Each row is a point. The last column is the point's height on a tilted bowl or saddle (a function of degree 2), plus a little noise. Count its main directions that bend up, bend down and stay straight.

Points, 11 rows:
[[ 41   3 -11]
 [ 23  22   0]
 [ 64  49  60]
 [-50 -52  63]
 [ 27 -11 -16]
 [-50  44 -73]
 [-59  -4 -22]
 [ -2  14 -12]
 [ -3   0 -11]
 [ 21 -73  -4]
 [-48  17 -43]]
Directions: 1 up, 1 down, 0 straight

Points:
[[-17 -38 -71  -3]
 [ 25   3  43 -23]
 [-20  49   7  51]
 [  6  -1 -31  24]
 [-34   5 -29  32]
 [-41  67  -6  74]
 [ 13  79  31  66]
 [  0   9  21  13]
 [ 75 -77 -20 -45]
 [-27  21 -19  40]
 [-47  10 -58  20]
 [ -7  -8  31   5]
 [ 66  21  22 -21]
 [ 15   4   1  18]
 [-14  36  47  -2]
 [-42  88  32  60]]
Directions: 1 up, 2 down, 0 straight

Points (18 x 4):
[[-31 -20 -31   5]
 [ 68  44  -6   9]
 [ 17  37 -61  30]
 [-89 -53 -10 -63]
 [ 23  39  -1  43]
 [-32 -22 101 -46]
 [ 43   4 -16   0]
 [ 44  66  -3  52]
 [ -1  65  -1  81]
 [-34  38  28  69]
 [-77 -18   7 -19]
 [-33 -49   0 -36]
 [ 17  -1   7   6]
 [ 16   7  -1  16]
 [-46  12  61  32]
 [  5 -10  21  -5]
 [  1 -50 -51   0]
 [-10 -20 -25   5]]
Directions: 1 up, 2 down, 0 straight

Points:
[[  13   26   13  -47   13]
 [ -31   31  -17   25   50]
 [ -29  -50  -12    7    2]
 [  52   28   52  -50   55]
 [ -34  -24  -37  -55   16]
 [ -19  -28    1   41   -7]
 [   7  -31  -51  -11   25]
 [  29  -65   37   14  -35]
 [  68    8  -34    7   43]
 [  11    3   83  -10   43]
 [  41    6  -17   27   32]
 [ -23    0   23    4   16]
 [   3   -7  -49  -16   22]
 [ -41  -75   29  -78   32]
 [ -89  -16  -33    5   67]
 [  23  -42   24   17  -18]
 [ -25 -113  -10   49  -62]
 [  12   -6  -24    7   18]
 [  13   57  -13  -48    5]
 [ -62    2  -44  -40   30]
 [  40  -33    3  -11    9]
 [   6  -85   -9   38  -40]
 [  12   58  -10   11   58]
 [  58    8  -68   60   74]
 [   5   15   57   12   36]]
Directions: 3 up, 1 down, 0 straight
